Every row gives one point. Each copy is the shape, with its points in the same order, turned, moved and blurred by noise. Is it also mirrored, or only turned?

Shape:
-180	329
-2	-177
-177	329
68	-254
83	-185
226	-59
Copy 1:
-242	256
64	-143
-218	240
184	-198
201	-124
302	13
Copy 1 is: only turned
Copy 2 (6 x 2):
83	279
-172	-201
119	238
-175	-333
-122	-292
76	-292
Copy 2 is: only turned

Shape (8 x 3):
169	-210	-256
104	-275	-306
4	278	87
-293	150	99
249	37	148
131	-354	-213
-207	-89	29
-203	176	44
Copy 1:
175	-100	-336
131	-187	-366
-145	340	16
-322	53	95
212	252	15
230	-223	-272
-140	-103	13
-243	118	-9
Copy 1 is: only turned
Copy 2 (8 x 3):
236	-329	-14
200	-439	-40
-81	158	-83
-349	-8	-69
125	46	229
225	-486	19
-249	-243	7
-248	12	-113
Copy 2 is: only turned

Shape, 9 rows:
-166	282	-251	-290	-86	14
-41	258	73	-57	83	177
-87	240	28	153	-201	-145
133	-143	722	111	77	87
-96	198	-233	62	-1	-202
52	316	-50	-63	79	-241
189	-306	199	-381	-229	-83
195	148	-1	47	-32	61
-62	-12	-257	-190	68	-37
Copy 1, 9 rows:
60	277	-495	47	-170	39
124	373	-107	-27	78	84
87	208	-29	43	-270	-206
131	150	393	-398	399	-225
-30	69	-202	343	-173	-109
160	219	-226	253	39	-233
125	-282	-313	-431	123	-129
278	110	-29	52	28	35
-17	24	-388	124	9	22
Copy 1 is: only turned
Copy 2:
-332	75	-221	-42	-315	-117
-35	256	94	-8	-215	-75
-37	-121	18	372	-260	-38
423	-116	575	-9	17	-35
-160	43	-262	266	-124	-214
70	30	-186	156	-270	-283
149	-432	-8	-282	71	-39
176	32	-122	87	-166	93
-184	-11	-280	-59	27	-166
Copy 2 is: only turned
Copy 3, 9 rows:
-201	367	-400	-85	234	92
-222	243	55	67	299	-50
34	332	-119	107	20	-221
-93	-124	446	-135	251	-617
29	214	-285	91	32	7
125	244	-258	156	325	-98
116	8	-30	-594	216	-185
84	211	144	-3	225	-26
-96	69	-262	-94	216	163
Copy 3 is: only turned
Copy 4:
-182	112	-168	-404	-224	11
53	284	106	-186	-80	8
-226	105	127	71	-308	-193
-3	87	757	178	258	-49
-152	133	-221	12	-168	-172
-53	83	-39	-119	-133	-349
-157	-468	333	-189	85	57
108	58	104	27	-149	-75
-60	-23	-198	-171	-41	-12
Copy 4 is: only turned

Shape, 13 rows:
116	-346	149	-215	-62	-11	395	117
-105	-48	237	45	38	-234	-53	379
-52	298	-166	-445	-292	75	277	138
-119	186	41	143	11	224	-136	-145
140	252	-1	120	168	47	218	41
-141	-72	-83	16	-93	78	150	-244
191	-93	-36	103	-145	69	-95	-164
308	324	-95	528	-187	-261	-160	126
49	15	-1	67	32	-118	-215	-235
30	160	-361	-113	-123	-347	-128	58
-77	83	-90	84	252	-86	264	303
318	-70	89	-23	-4	-525	-250	397
44	-4	255	225	168	-454	-161	-104
Copy 1, 13 rows:
-20	-355	-36	-19	158	-459	179	128
89	121	192	94	-168	-138	-74	360
-360	49	143	-402	-8	-285	403	-91
32	111	28	139	35	278	84	-233
134	128	-104	-31	163	15	350	51
-164	-133	-165	190	24	-54	142	-201
182	-217	-173	-58	-121	190	80	-120
350	164	-164	40	-498	333	327	220
141	68	-244	32	-111	98	-48	-62
-208	158	-247	-302	-314	42	56	136
-115	154	-122	121	123	-74	291	347
298	62	-52	-279	-369	-166	-155	525
343	204	-239	226	-153	-160	-169	147
Copy 1 is: only turned
Copy 2 (13 x 8):
-427	-111	-15	-26	-263	-20	-427	-19
-132	-239	312	-1	9	-315	5	194
-163	140	-117	-387	-575	72	55	120
71	341	134	219	-86	-77	85	36
-142	176	-246	186	-88	-219	-20	199
-113	153	6	123	-137	176	-40	-222
128	237	-31	55	-99	-67	-278	-204
364	22	-217	67	25	-624	71	-148
16	294	28	-26	150	-86	-16	-143
148	-56	-171	-394	70	-91	98	-25
-215	-126	-179	152	-54	-120	47	306
17	-219	75	-320	244	-535	-233	120
-163	46	85	22	397	-403	-21	-162
Copy 2 is: mirrored
Copy 3 (13 x 8):
278	-158	-189	-80	-88	106	308	151
198	-197	221	124	135	-236	-97	85
-201	294	200	-146	-89	322	175	231
-303	55	-83	217	80	2	-118	-270
75	311	-82	330	10	7	0	-56
-284	-39	-277	120	-108	41	84	3
-48	-35	-212	38	-251	-5	-157	-236
60	162	195	453	-433	-209	-452	-165
-167	44	-191	14	-99	-257	-227	-175
-170	194	60	-68	-230	-127	-363	287
147	119	-30	345	167	4	-54	278
421	-33	233	-118	-152	-383	-385	111
63	-30	-79	162	-50	-635	-157	-107
Copy 3 is: only turned
Copy 4:
64	-269	26	-235	3	-43	343	-305
9	101	212	-376	324	141	-189	-94
-3	186	-175	-378	-355	-250	80	-358
18	222	240	173	-144	-91	-143	134
60	282	-83	-20	-56	75	179	83
-30	57	92	172	-47	-261	63	-160
319	39	65	276	-39	-53	-63	-165
434	650	69	123	253	191	-220	-125
214	22	37	160	160	-160	-152	86
142	290	-376	-51	127	-232	-294	-227
-257	253	-65	-165	70	152	91	-116
422	80	-163	-371	442	154	-251	-136
219	100	78	24	546	-82	-101	196
Copy 4 is: mirrored

Shape:
43	89	293	181	280	64	-168	-115	396	118	-204
128	148	-127	84	-182	-125	221	203	-179	172	338
69	-288	-291	-239	150	-195	-148	175	-81	-132	130
35	83	261	199	-33	236	-100	-190	4	-179	327
-149	-106	-272	48	-96	305	273	-235	322	-55	39
-152	-118	220	-265	158	218	336	37	184	-175	-199
-3	85	-184	-422	-37	305	210	-25	-175	90	-237
-209	35	-44	-415	-237	127	-192	-153	194	-345	380
433	-292	-252	47	-279	-189	-67	227	0	189	-240
-98	-355	200	10	-82	80	-173	-166	-30	157	-136
108	48	-242	-177	73	217	-40	315	322	-173	302
136	102	235	190	118	-230	-240	161	-52	-23	202
-115	-57	0	59	-118	-6	-53	-250	248	-122	163
475	-236	-133	-29	-316	-290	333	-167	-155	-124	-226
66	32	85	93	190	25	-157	-18	141	-93	342
97	114	-101	-47	-185	-54	-35	197	-185	-301	-231
Copy 1:
-1	259	205	420	-220	-25	-131	-47	22	392	-58
-270	48	78	-196	-11	-290	-13	369	-65	-188	126
74	168	229	-284	39	42	-146	-44	-414	-303	-70
5	185	243	140	176	-365	-241	-67	127	79	352
37	108	-219	59	358	28	36	-50	215	66	-115
0	-134	209	360	83	63	163	-219	69	-111	-176
-354	106	218	43	374	74	425	-59	-190	-129	-108
-365	100	31	73	390	-31	-491	-319	-35	-301	56
0	261	-256	-173	-266	-45	270	107	-499	-107	116
-14	-62	42	-28	-12	-106	4	-281	-302	342	134
-69	321	30	163	206	-210	-248	131	-164	-371	-258
-58	181	338	30	-252	-272	-324	178	-178	2	288
-76	126	-53	-33	103	-28	-266	-108	108	92	87
-27	166	-118	-330	-243	109	426	-113	-22	-275	331
47	269	262	43	23	-287	-371	48	-37	16	87
-115	116	132	138	36	184	55	104	-314	-294	386
Copy 1 is: mirrored
Copy 2, 16 rows:
-9	144	-31	14	-445	-106	-347	174	-204	258	-81
4	-193	-93	155	35	-194	289	-139	-242	-380	114
-275	70	-154	-436	126	-111	-28	-273	-152	-186	251
206	229	139	166	-403	-40	-16	-353	-72	-78	120
275	-146	359	-7	45	90	-365	20	-42	-140	294
1	-62	335	-198	-58	32	32	75	121	382	164
138	-226	-18	-286	24	416	191	117	-11	-10	174
-40	288	496	-279	-263	172	71	-212	-193	-314	444
56	-138	-210	-362	268	-122	-25	-133	-538	-153	-278
-57	-69	30	-96	-156	217	-180	-338	-395	225	-2
121	15	137	-409	-204	-343	7	12	-35	-305	345
-217	213	-169	55	-323	-296	73	-232	-227	-97	-73
6	173	298	50	-126	33	-236	-157	-248	-152	153
138	149	4	-36	626	71	151	-124	-302	-41	-256
-10	219	-26	7	-307	-224	-90	-196	-131	-111	240
-81	30	62	-277	-7	70	179	-110	21	-257	-290
Copy 2 is: mirrored
Copy 3:
-376	41	327	308	72	-24	-213	-109	-24	-152	-19
268	-109	-368	-213	167	-82	28	46	-80	142	-9
-6	462	-107	-363	-158	56	-100	63	114	167	-337
55	295	-155	364	-60	-215	193	-7	-97	-214	193
392	285	155	102	46	172	-28	-393	-206	-280	-117
30	36	363	6	-267	347	208	-160	199	-162	-33
499	-34	254	-86	-245	227	-48	203	-112	-155	-174
365	389	-147	296	-312	-168	187	-97	317	-143	-387
212	191	49	-304	-37	-67	-646	24	93	215	123
-19	184	229	175	-298	-31	-161	-131	-169	282	91
230	417	90	-107	255	-103	99	23	247	-212	-219
-276	90	-288	52	18	-213	-108	167	111	109	27
103	265	-79	243	-143	-64	-29	-302	-74	-100	-86
230	66	-186	-416	-451	76	-495	-206	-55	-115	269
-145	322	-101	122	17	-213	83	-1	-29	-120	-98
225	99	-184	-9	-195	222	-275	244	216	-69	80
Copy 3 is: only turned
